Each point is reached from the start by the listed moves, each made 0, 1 or 2 times, or once backwards (-1), plus a little noise. Say if it took an odd or an even number of moves. Then give how often each move was made.

Moves:
(1): [ 1.78  0.64  0.06  0.40  0.32 -0.69]
(2): [-0.55  1.79  0.21  0.59 -0.49  0.33]
(3): [-0.14 -0.13  2.07 -0.57 -0.63 -1.47]
Start: [ 0.28 -0.60 -0.46  0.35  0.84 -1.20]
Points:
[-1.86 -1.42  3.53 -1.25 -0.66 -3.41] => odd (-1, 0, 2)
[ 1.06 -2.22 -2.66  0.32  1.92 -0.02] => even (0, -1, -1)
[-1.14  2.68  4.08  0.31 -1.33 -3.38] => even (0, 2, 2)

Moves:
(1): [ 0.75  0.71 -0.30  0.32  0.03 -0.47 -0.39  0.28  0.53  0.27  0.55 -0.41]
(2): [-0.81  1.22  0.24 -0.19  0.29 -0.30  0.75  0.45  0.71  0.45 -0.30  0.12]
(3): [-0.08 -1.23  1.65 -0.49 -0.72 -0.16  0.16  0.35  0.15  0.31 -0.02 -0.51]
(4): [-1.07  0.01  0.77  1.90 -0.45 -0.70  0.03 -0.30  0.15  0.86  0.42 -0.18]
(5): [ 0.36 -0.19  0.90  0.17  1.70  0.08 -0.05 -0.25 -0.91 -0.25 -0.82 -0.12]
(6): [ 0.05  0.20  0.50  0.07  0.07  1.32 -0.37 -0.16 -0.19 -0.16  0.54  0.39]
(7): [ 0.79 -0.43 -0.47  0.76  0.14  1.26  1.63  0.64 -0.25  0.06  0.14  0.02]
(8): [-0.65 -0.49  0.15  0.31  0.32 -0.08 -0.30  1.54 -0.69  0.17 -0.16 -0.10]
(9): [-0.75 -0.84  0.04  0.21  0.66  0.40 -0.13  0.33  1.20 -0.50  0.60 -0.19]
(10): [-0.17 -0.58 -0.44  0.01  0.05  0.20 -0.35  0.03  0.05  1.16 -0.81  0.20]
(11): [-0.05 -0.49 -0.02 -0.41  0.24 -0.13  0.56  0.00 -0.05  0.59  1.60  0.54]
(12): [ 0.78 -0.23  0.07 -0.20 -0.45 -0.34  0.14  0.21  0.52 -0.84 -0.31  1.21]
Start: [-0.16 -0.44 -0.48  0.65 -0.34 -1.18  0.82 -0.76  0.00 -0.30  0.18 -0.30]
Points:
[ 2.47 -2.43  4.30 -2.04  2.65 -3.14  2.12  4.20 -0.42 -1.33  2.04  1.01] => odd (2, 1, 2, -1, 2, 0, 0, 2, 0, -1, 2, 2)
[-0.94 -4.41  4.83  3.03 -2.88 -2.76 -1.59 -2.11  4.62 -1.20  3.01  0.29] => odd (1, -1, 2, 2, 0, 1, -1, -1, 2, 0, 0, 2)
[-3.92 -1.55  3.54  5.05 -0.07  3.18  5.52 -0.29  3.50  0.98  2.48  0.00] => odd (-1, 2, 1, 2, 0, 2, 2, -1, 2, 0, 0, 0)
[ 1.70 -5.54 -2.81 -0.27 -2.19  2.22  3.17 -0.30  1.44  0.04 -2.38 -0.85] => odd (-1, -1, 1, -1, -1, -1, 2, -1, 1, 2, -1, 0)
[-0.35 -1.65 -3.14  0.08  0.04  0.97  2.41  3.40  0.08 -3.67  0.95  1.55] => even (-1, 0, -1, -1, -1, 0, 1, 2, 1, -1, 0, 1)
[ 0.17 -4.61 -0.25 -0.30 -2.73 -1.40  4.17  1.14  2.64 -1.40  1.62  2.03] => odd (-1, 0, 1, 0, -1, -1, 1, 0, 1, 0, 1, 2)
[ 3.36 -0.97  2.36 -1.16  1.18 -6.02  0.35 -0.77 -0.38  0.16  0.84  1.42] => even (2, 0, 1, 0, 2, -1, -1, 0, -1, 0, 2, 2)

Moves:
(1): [ 1.27  0.12 -0.08  0.20  0.28  0.19  0.66  0.45 -0.98  0.07 -0.15  0.44
 -0.58 -1.18 -0.33 -0.21 -0.07  0.32 -0.05  0.76  0.19  0.00  0.44  0.52
  0.64 -0.06 -0.82]
(2): [-0.12  0.83 -0.47 -0.08 -0.27  0.14 -0.29  0.28 -0.06 -0.14 -0.06 -0.06
  0.06  0.06  0.10  0.09 -0.76  0.28 -0.35  0.20  0.03  0.11  0.52 -0.26
 -0.17  0.24 -0.13]
(3): [ 0.75  0.53  0.86  0.25 -0.09  0.20 -0.09  0.11  0.32 -0.12 -0.50 -0.52
 -0.04 -0.26 -0.32 -0.37 -0.14  0.07 -0.18 -0.54 -0.47 -0.06 -0.29  0.00
 -0.90 -0.08  0.09]
(4): [-0.05 -0.15 -0.40  0.87  0.08 -0.69  0.20 -0.03  0.12  0.57 -0.37 -0.41
 -0.53  0.32 -0.36  0.11  0.14 -0.47  0.40 -0.18 -0.20  0.65 -0.18  0.35
  0.32 -0.03 -0.08]
(5): [ 0.59 -0.05 -0.63  0.17  1.90 -0.03 -0.33  0.56 -0.24 -0.68  0.32 -0.22
  0.14 -0.10  0.12  0.31 -0.35  0.22 -0.66 -0.25 -0.75 -0.29 -0.25  0.02
 -0.44  0.13  0.10]
(6): [ 0.34 -0.26  0.31  0.48  0.00  1.05 -0.33 -0.37 -0.25 -0.56  0.10  0.58
 -0.14  0.09 -0.42 -0.33  0.04  0.01 -0.60  0.06  0.32  0.94  0.16  0.03
  0.02  0.17  0.10]
(7): [-0.07 -0.19 -0.38  0.36  0.34  0.20  1.28  0.08  0.20 -0.36  0.29  0.51
 -0.14  0.60  0.07  0.00  0.61  0.51 -0.34  0.02  0.48 -0.14  0.10 -0.51
 -0.79  0.06  0.56]
(8): [-0.13 -0.33  0.10  0.02 -0.36  0.59 -0.31  1.72  0.42  0.29  0.35  0.14
 -0.44 -0.09  0.15  0.44 -0.76 -0.22 -0.06 -0.68  0.35  0.56 -0.55  0.83
 -0.59 -0.52  0.56]
(9): [ 0.14  0.47 -0.43 -0.51 -0.29 -0.46  0.22 -0.23  1.38 -0.16  0.32  0.16
 -0.19 -0.14 -0.08  0.32 -0.25 -0.48 -0.15  0.18 -0.12 -0.01 -0.19  0.16
  0.50 -0.07  0.03]
(10): [ 0.15  0.08  0.86 -0.05  0.65  0.42 -0.39 -0.63 -0.36  1.41  0.45 -0.53
  0.03  0.28  0.16  0.30 -0.67  0.02 -0.29  0.14 -0.13  0.63 -0.22 -0.72
 -0.09  0.00  0.65]
(11): [ 0.14 -0.15  0.24 -0.01 -0.40 -0.30  0.06 -0.13 -0.08 -0.10  1.18 -0.48
  0.03 -0.04 -0.71 -0.14 -0.23  0.31 -0.12  0.71  0.22  0.43  0.07  0.09
 -0.14  0.14 -0.05]
(12): [ 0.11  0.61  0.93  1.14 -0.20 -0.75  0.14  0.21 -0.03  0.62  0.15  1.44
  0.19 -0.31 -0.23  0.71  0.49  0.22  0.09 -0.28  0.42 -0.30  0.05 -0.59
 -0.46 -0.25 -0.56]
(13): [ 0.09 -0.13  0.56  0.52  0.06  0.11  0.56  0.52  0.60  0.15  0.66 -0.26
  1.57 -0.51  0.04 -0.90  0.73  0.83  0.08  0.76  0.74 -0.15  0.57 -0.22
 -0.05  0.76  0.65]
(14): [ 0.92 -0.34 -0.60 -0.21  0.20 -0.26 -0.38 -0.39 -0.02  0.52 -0.10 -0.28
  0.41  1.03  0.17 -0.47  0.09 -0.46 -0.12  0.02 -0.24  0.25  0.07  0.69
 -0.41 -0.09 -0.24]
(15): [ 0.02 -0.13  0.35  0.55 -0.05  0.09 -0.29 -0.11 -0.27 -0.16  0.39 -0.13
 -0.66  0.10  0.99 -0.07 -0.38 -0.03  0.57  0.29 -0.31 -0.19  0.17  0.66
 -0.01 -0.19  0.65]
(16): [ 0.53 -0.42 -0.11  0.15 -0.59  0.38 -0.47 -0.51  0.42  0.13 -0.26 -0.32
  0.30  0.28 -0.22  1.58  0.14 -0.34  0.18 -0.22  0.64 -0.72  0.26  0.13
 -0.52  0.06 -0.22]
(17): [ 0.39  0.48 -0.15 -0.02  0.35 -0.29 -0.57 -0.27 -0.23  0.05 -0.09 -0.30
 -0.72 -0.02 -0.24  0.45  0.81  0.29 -0.13 -0.26 -0.26  0.35  0.79 -0.20
 -0.33 -0.49  0.29]
(18): [ 0.49 -0.12 -0.08  0.57 -0.04  0.74 -0.49 -0.22  0.20  0.18  0.41 -0.03
 -0.48  0.07  0.29  0.49 -0.16  0.86  0.37 -0.13  0.55 -0.06 -0.27  0.35
  0.13 -0.67 -0.61]
(19): [-0.09  0.46  0.08 -0.11  0.04  0.78 -0.32 -0.04 -0.06 -0.06  0.69  0.08
 -0.62  0.24 -0.34  0.68  0.47 -0.37  1.20 -0.19 -0.12 -0.48 -0.25  0.08
  0.16  0.08  0.01]
(20): [-0.34  0.50  0.26 -0.18  0.03 -0.36 -0.24  0.16  0.36  0.21 -0.43 -0.10
  0.04 -0.16 -0.18 -0.03  0.24 -0.39 -0.64  0.56 -0.22 -0.50 -0.63  0.00
  0.24 -0.08 -0.09]
(21): [-0.26  0.62  0.32 -0.06 -0.04 -1.18 -0.04  0.47  0.47 -0.96 -0.06 -0.31
  0.34  0.23  0.91 -0.39 -0.11 -0.55 -0.09  0.18  2.25 -0.73  0.36 -0.58
  0.62 -0.25  0.08]
(22): [-0.24  0.14  0.29 -0.54  0.30 -0.27  0.37  0.58 -0.17 -0.42 -0.47 -0.24
  0.64  0.42  0.11  0.88  0.29  0.30  0.34  0.44  0.30  0.92 -0.09 -0.08
  0.16 -0.23 -0.28]
(23): [-0.01 -0.36  0.57 -0.12  0.45 -0.03 -0.23  0.55  0.09  0.18 -0.24 -0.17
 -0.10  0.30 -0.62 -0.30 -0.52  0.13  0.17  0.09 -0.16 -0.23  0.53  0.53
  0.19  0.21 -0.29]
(24): [-0.76  0.78 -0.37 -0.35  0.07  0.01  0.64 -0.82  0.04  0.10 -0.57 -0.27
  0.42 -0.95 -0.30  0.08  0.17 -0.06  0.34 -0.28 -0.20  0.24  0.33  1.05
 -1.12 -0.59 -0.27]
Start: [ 0.46  0.08 -0.18  0.49  1.26 -1.06  0.26 -1.01 -0.22  0.28 -0.67 -1.43
  0.68  0.07  1.16 -0.64  0.33  0.30  0.36  0.63 -0.07  0.16  0.72 -0.31
 -0.32 -0.53 -0.96]
Points:
[-3.73  7.47  1.42  1.26  1.04 -2.46 -3.92 -2.44  0.02 -0.19  1.32 -1.05
 -1.80 -1.22  2.99  0.50  0.84 -1.62  0.47  0.91  2.53 -0.87  1.72 -3.05
  0.62 -2.14  1.13] => even (-1, 2, -1, 0, 0, 1, -1, 0, 0, 1, 0, 1, 0, -1, 1, -1, 2, 0, 2, 2, 2, -1, -1, 1)
[ 9.14 -2.11  4.81  1.86  4.61  1.57 -2.12  1.37  1.31 -3.34  3.19 -5.53
  1.82 -2.76 -0.52 -0.28 -2.69  4.03 -2.14  4.45  3.52  1.03  3.92  0.68
  0.94  0.89 -0.29] => even (2, -1, 2, -1, 2, 2, -1, 0, 2, 1, 2, -1, 2, -1, 1, 2, 1, 1, -1, -1, 1, 1, 2, -1)
[ 0.38  1.22  2.42 -1.76  7.82  0.35  3.57  1.73 -0.84  0.62  4.26 -1.87
  0.26 -0.36 -1.37  1.99 -0.16  2.71 -0.08  4.67 -3.17  0.17 -2.99 -1.62
 -0.30  0.32  0.05] => even (1, -1, 0, -1, 2, -1, 2, 0, 1, 2, 2, 0, 0, -1, 0, -1, -1, 0, 2, 2, -1, 2, 1, 0)
[ 0.59  5.06  0.78  2.66  1.77 -0.28  0.91  0.44  1.52 -1.32 -2.01 -0.39
  5.09 -0.41  3.79  5.98  3.99  1.66  3.82  0.34  4.81 -5.64 -0.22  0.99
 -5.69 -3.05 -3.92] => odd (0, 1, 1, -1, 1, -1, 1, 0, -1, -1, -1, 2, 1, 1, 1, 2, -1, 2, 2, 2, 1, 2, -1, 2)
[ 2.31  4.16 -1.39 -2.98  0.49 -3.67  0.12  2.38  0.00 -2.23 -0.93 -4.23
 -0.66 -5.25  0.55 -4.16 -2.03 -0.37 -2.26  2.88 -0.25  2.70  3.27  5.83
 -2.28 -3.28 -0.84] => even (2, 1, 1, -1, 0, 0, -1, 2, 1, -1, 2, -1, 0, 1, 1, -1, 2, -1, -1, 1, 1, 0, 0, 2)
[ 6.05 -0.75 -0.07  2.19  3.38 -3.39  2.39 -2.91  3.22 -2.20  1.93 -2.66
  4.65  1.47  0.29 -0.91  4.28  1.23 -3.79  6.66  4.78  0.18  3.34  0.17
 -1.36  0.40  0.07] => odd (1, -1, 0, 0, 1, 2, 2, -1, 2, 0, 2, 0, 2, 2, 1, 2, 1, 0, -1, 2, 1, 1, 0, 0)
[ 1.12  0.23  2.22  1.74  1.69 -4.13  2.25  7.04  2.60  0.65 -3.80 -5.19
  0.59  2.14  2.70 -0.49  1.34  0.79  0.02  3.57  3.59  0.80  3.41  1.17
 -0.48 -0.57  3.22] => even (1, 1, 1, 2, -1, -1, 2, 2, 0, 0, -1, -1, 2, 0, 2, 1, 2, -1, -1, 2, 1, 2, 2, -1)
[ 0.52  6.94  0.19  3.12  3.38 -3.55  2.75  2.84  4.22  0.76  0.38 -1.97
  0.71 -3.05  2.46  1.21  1.68 -2.23  1.32  0.22  3.73 -0.12  1.24  0.91
 -3.12 -1.92  2.75] => odd (1, 1, 1, 2, 1, 0, 1, 2, 2, 1, -1, 1, 2, 0, 1, 0, 1, -1, 2, 1, 2, 0, -1, 2)
[ 4.63  2.41 -2.32  2.26  6.97 -1.57 -1.36  3.12  1.56  6.02  2.40 -0.34
 -1.13 -0.75 -1.77  3.04 -0.47  2.88  0.83 -0.52 -2.76  2.46  1.52  3.87
 -2.68 -3.31 -3.11] => even (1, 1, -1, 1, 2, -1, 0, 2, 2, 1, 0, 2, 1, 2, -1, -1, 2, 2, 1, 0, -1, 0, 2, 1)
[-1.15  1.40  1.90 -1.75 -1.58 -1.66  1.42 -0.03  1.86 -0.55  0.00 -3.32
  2.74 -3.74 -3.09 -5.22 -2.53 -0.93 -1.17  4.80  2.84 -0.16  2.90  1.18
  2.56  2.10 -2.02] => even (1, 1, 0, 0, -1, 1, -1, 0, 1, 0, 2, -1, 1, -1, -1, 0, -1, -1, 0, 1, 1, -1, 2, 1)
[ 3.76  3.28  2.25 -0.71  3.81  0.09  0.21  1.31  0.56  1.08 -0.83 -6.45
  1.84 -6.25 -3.16 -0.97 -1.76  2.13 -0.57  2.13 -1.40  1.43  5.20  3.44
 -3.31 -0.17  0.25] => odd (2, 1, 2, 0, 1, 0, -1, 1, 1, 1, 1, -1, 2, -1, 0, 1, 2, -1, 0, 0, 0, 0, 2, 2)

Moves:
(1): [ 0.02 -0.05  0.27  0.22  0.77  0.33 -0.03 -0.02  0.30  0.62  0.15 -0.80
 -0.24 -0.65 -0.30 -0.43  0.14 -0.35 -1.38  0.15 -0.20 -0.91  0.85  0.13
 -0.99]
(2): [ 0.04 -0.44  0.01  0.19  0.70  0.22 -0.77 -0.59 -0.27  0.74  0.22  0.79
  0.12  0.19  0.04  0.36 -0.12  0.09  0.03 -0.60 -0.19 -0.37  0.48 -0.33
  0.42]
(3): [ 0.53  0.57  0.61  0.92  0.28 -0.12 -0.56 -0.20  0.72  0.14  0.56  0.59
  0.00  0.35 -0.07 -0.53  0.70  1.07  0.14 -0.05  0.28 -0.36  0.07  0.24
  0.50]
(4): [ 0.38  0.33 -0.10 -0.36  0.13  0.22 -0.51  0.26  0.63 -0.13  0.43  0.21
  0.47  0.45 -0.50 -0.66  0.30  0.55  0.22  0.07 -0.06  0.62 -0.75  0.44
  0.46]
(5): [-0.01  0.04 -0.16 -0.22  0.07 -0.17 -0.39 -0.09 -0.02  1.11  0.35  0.02
  0.71 -0.15  0.19  0.30  0.17  0.07 -0.36  0.53 -0.32 -0.29 -0.01 -0.02
  0.42]
(6): [ 0.00 -0.09 -0.57 -0.18  0.32 -0.45  0.25  0.32 -1.08 -0.40 -0.30  0.24
 -0.04  0.64 -0.23  0.56 -0.02  0.05  0.34 -0.79  0.18 -0.33  0.20  0.05
 -0.27]
(7): [-0.35  0.35 -0.16  0.37 -0.24 -0.14  0.01 -0.97 -0.15  0.06  0.08  0.52
 -0.41  0.55  0.13  0.42  0.72  0.34 -0.33 -0.15 -0.12 -0.69  0.15 -0.73
  0.15]
(8): [-0.33 -0.48 -0.67 -0.19  0.25  0.80 -0.42 -0.13 -0.15  0.88  0.20 -0.21
 -0.02 -0.72 -0.07 -0.17 -0.02 -0.02  0.54  0.21  0.96 -0.02 -0.16  0.11
 -0.31]
(9): [ 0.44  0.32 -0.43 -0.24 -0.73  0.53  0.48  1.05 -0.36  0.13  0.11 -0.05
 -0.82 -0.86 -0.81  0.68 -0.42 -0.52  1.16 -0.06  0.75  0.96 -1.29 -0.99
 -0.11]
(10): [-0.59  0.13  0.65 -0.82 -0.79  0.10  0.11  0.87 -0.58 -0.57 -0.43 -0.10
  0.00  0.11 -0.64  0.53 -0.08  0.10 -0.12  1.36  0.09  0.06  0.27 -0.65
 -0.16]
(11): [ 0.01  0.13  0.28  0.32  0.46  0.15 -0.17 -0.07 -0.30  0.06  0.75 -0.12
 -0.53 -0.77 -0.01 -0.26  0.02 -0.74  0.88 -0.13  0.38  0.30 -0.01 -0.45
  0.03]
(12): [-0.38 -0.56  0.29 -0.06  0.86  0.53  1.03  0.13 -0.54 -0.30 -0.95 -0.31
  0.26 -0.25  0.06  0.55  0.28 -0.23 -0.99  0.12  0.14  0.41 -0.04 -0.49
 -0.25]
(13): [ 0.08 -0.15  0.39 -0.10 -0.25 -0.87  0.50 -0.06 -0.13  0.38  0.38  0.29
 -0.54 -0.10 -0.48 -0.30 -0.44  0.33  0.12 -0.26  0.05 -0.11  0.06 -0.52
  0.32]
(14): [ 0.27  0.90  0.22 -0.51 -0.56 -0.04  1.18  0.85  0.31 -0.90  0.25  0.17
 -0.76 -0.34 -0.78 -0.18  0.26  0.59  0.04 -1.41 -0.66  1.26 -0.44 -0.28
  0.37]
(15): [ 0.11 -0.28 -0.08  0.98 -1.23 -1.33  0.23 -0.91 -0.39  0.95  0.32 -0.31
 -0.02 -0.94 -0.06 -0.53 -1.25  0.22  0.70  0.87 -0.84  0.55  0.43 -0.55
  0.06]
(16): [ 0.43 -0.34  0.05 -0.30  0.34 -0.28  0.10 -0.59  0.27  0.52 -0.24  0.43
 -0.11 -0.64  0.02 -0.03  0.22  0.00 -0.66 -0.60 -0.09  0.60  0.67 -0.46
  0.43]
(17): [ 0.42  0.83  0.34  0.00 -0.72  0.28  0.12  0.23  0.08 -0.45  0.63 -0.67
 -0.95  0.57 -0.03  0.24  0.14  0.51 -0.75  0.18 -0.12 -0.83  0.10  0.76
  0.05]
(18): [-0.10  0.09  1.02 -0.35 -0.11 -0.29  0.47 -0.63  0.43 -0.65 -0.05  0.25
  0.34 -0.24 -0.31  1.23  0.06 -0.02 -0.97 -0.15  0.21  0.08  0.52 -0.30
  0.45]
(19): [ 0.04  0.11  0.01  0.44  0.44  0.37  0.51 -0.07  0.24 -0.40  0.43  0.21
  0.03 -0.13 -0.03 -0.65  0.16 -0.46  0.33 -0.53  0.30  0.28  0.31  0.02
  0.15]
(20): [-0.29 -0.27  0.50 -0.03 -0.92  0.57  0.02 -0.01 -0.31  0.84 -0.77 -0.29
  0.49 -1.18 -0.20 -1.08  0.20  0.12 -0.78  1.17  0.09  0.39 -0.63  0.06
 -0.40]
(21): [-0.11  0.20  0.13 -0.27 -0.24 -0.25  0.04  0.38 -0.05  0.44  0.45 -0.33
 -0.24  0.49 -0.40  0.17 -0.19  0.04 -0.16 -0.19 -0.04  0.00  0.16  0.11
 -0.62]
(22): [ 0.43  0.32 -0.21 -1.00  0.47 -0.38  0.83  0.32 -0.15 -0.12 -0.79  0.05
  0.05  0.25  0.19 -0.08 -0.47 -0.06  0.07 -0.29 -0.63  0.14  0.07  0.21
 -1.09]
(23): [ 0.43 -0.34  0.03  0.42 -0.67  0.26 -0.21  0.00 -0.14 -0.17  0.76 -0.50
 -0.46 -0.21  0.22  0.03 -0.07 -0.40  0.99  0.59 -0.29 -0.71  0.02  0.37
 -0.10]
(24): [ 0.38  0.56 -0.37 -0.96  0.75  0.04  0.10  1.06 -0.24  0.47  0.14 -0.56
  0.41  0.60 -0.16 -1.17  0.14  0.62  0.42 -0.74  0.82 -0.60 -0.12 -1.10
 -0.56]
Start: [-0.41 -0.62 -0.14  0.10 -0.97 -0.98 -0.12 -0.72  0.22 -0.53 -0.39 -0.99
 -0.14  0.28  0.34  0.45 -0.10  0.53 -1.34 -0.79 -0.39 -0.88 -0.06  1.60
 -0.12]
Points:
[ 2.91  3.94  3.30 -4.19 -4.04 -4.36  2.20  4.39  2.44 -1.85  4.83  0.07
 -2.06  0.49 -5.50  0.08  0.65  4.78  2.54 -3.18  0.90  0.63 -0.48 -3.71
  2.32] => odd (0, -1, 2, 1, 1, 0, 0, 0, 1, 2, 0, -1, 2, 2, 0, 1, -1, 2, 0, -1, 1, 0, 2, 2)
[ 3.03  6.34  2.17 -3.25 -1.23  0.91  4.51  2.51  1.38 -3.64  0.07  2.30
 -3.94 -2.64 -5.39 -2.23  4.85  2.98 -2.43 -5.61  1.65  4.00 -2.70 -1.34
  0.17] => odd (1, -1, 2, 2, 0, 2, 2, 0, 2, 1, 2, -1, 0, 2, -1, 2, 1, 1, 2, 2, -1, 2, -1, 0)
[ 0.92 -0.11  0.34 -2.66 -1.04 -0.57  1.09 -1.70  1.98 -2.46  1.10  2.90
 -0.37  0.53 -0.76 -1.04 -0.24  1.71  0.69 -5.33 -3.11  1.51 -2.05  4.65
  2.30] => even (-1, 2, -1, 2, 0, 0, 0, 1, -1, -1, 0, -1, 2, 2, -1, -1, 0, 1, 1, 1, -1, 2, 1, -1)
[ 0.92 -1.39  1.61 -0.60  1.81 -5.98  3.36 -2.78  1.05 -1.12 -1.38  1.17
  0.34  0.83 -1.54  4.64 -1.22  2.63 -5.74 -7.35 -4.69  1.34  4.48  2.69
 -0.39] => odd (1, 1, 1, 0, 0, 2, -1, 0, -1, -1, -1, 1, 0, 2, 1, 1, -1, 2, -1, -1, 2, 1, 0, -1)
[ 1.06  1.27  1.87 -5.03 -2.77  2.48 -1.44  0.02  1.16  0.61 -1.88  0.02
 -0.28 -1.18 -0.30  0.20  1.98  3.55 -4.72 -0.91  0.17 -0.19 -0.64  1.00
  1.09] => odd (-1, 2, 0, 0, 0, -1, 0, 1, 0, 1, 0, -1, -1, 1, -1, 2, 2, 1, -1, 2, -1, 1, 0, 1)
[-1.90  1.30  1.66  0.64 -9.49 -3.82  5.30  1.11 -3.84 -0.70 -0.39 -3.36
 -4.57 -1.14 -4.37 -2.13 -3.37  0.22 -1.39  4.35 -3.05  0.79 -0.78 -0.54
 -4.49] => odd (1, -1, -1, 1, -1, 1, 2, -1, 1, 2, 0, 0, 2, 0, 2, -1, 1, -1, 2, 2, 2, 1, 0, -1)
[ 0.71  1.07  3.61 -2.91 -3.55 -0.08  5.58  2.84 -3.41  2.75  1.22 -2.74
 -2.60 -4.06 -5.82  0.42  0.88  3.14 -5.75 -1.18  0.40  0.75  2.00 -3.18
 -1.04] => even (1, 1, 1, 0, 2, 2, 0, 1, 1, 2, 0, 2, 1, 2, 1, 2, 2, 1, 2, 2, 2, 0, 1, 1)
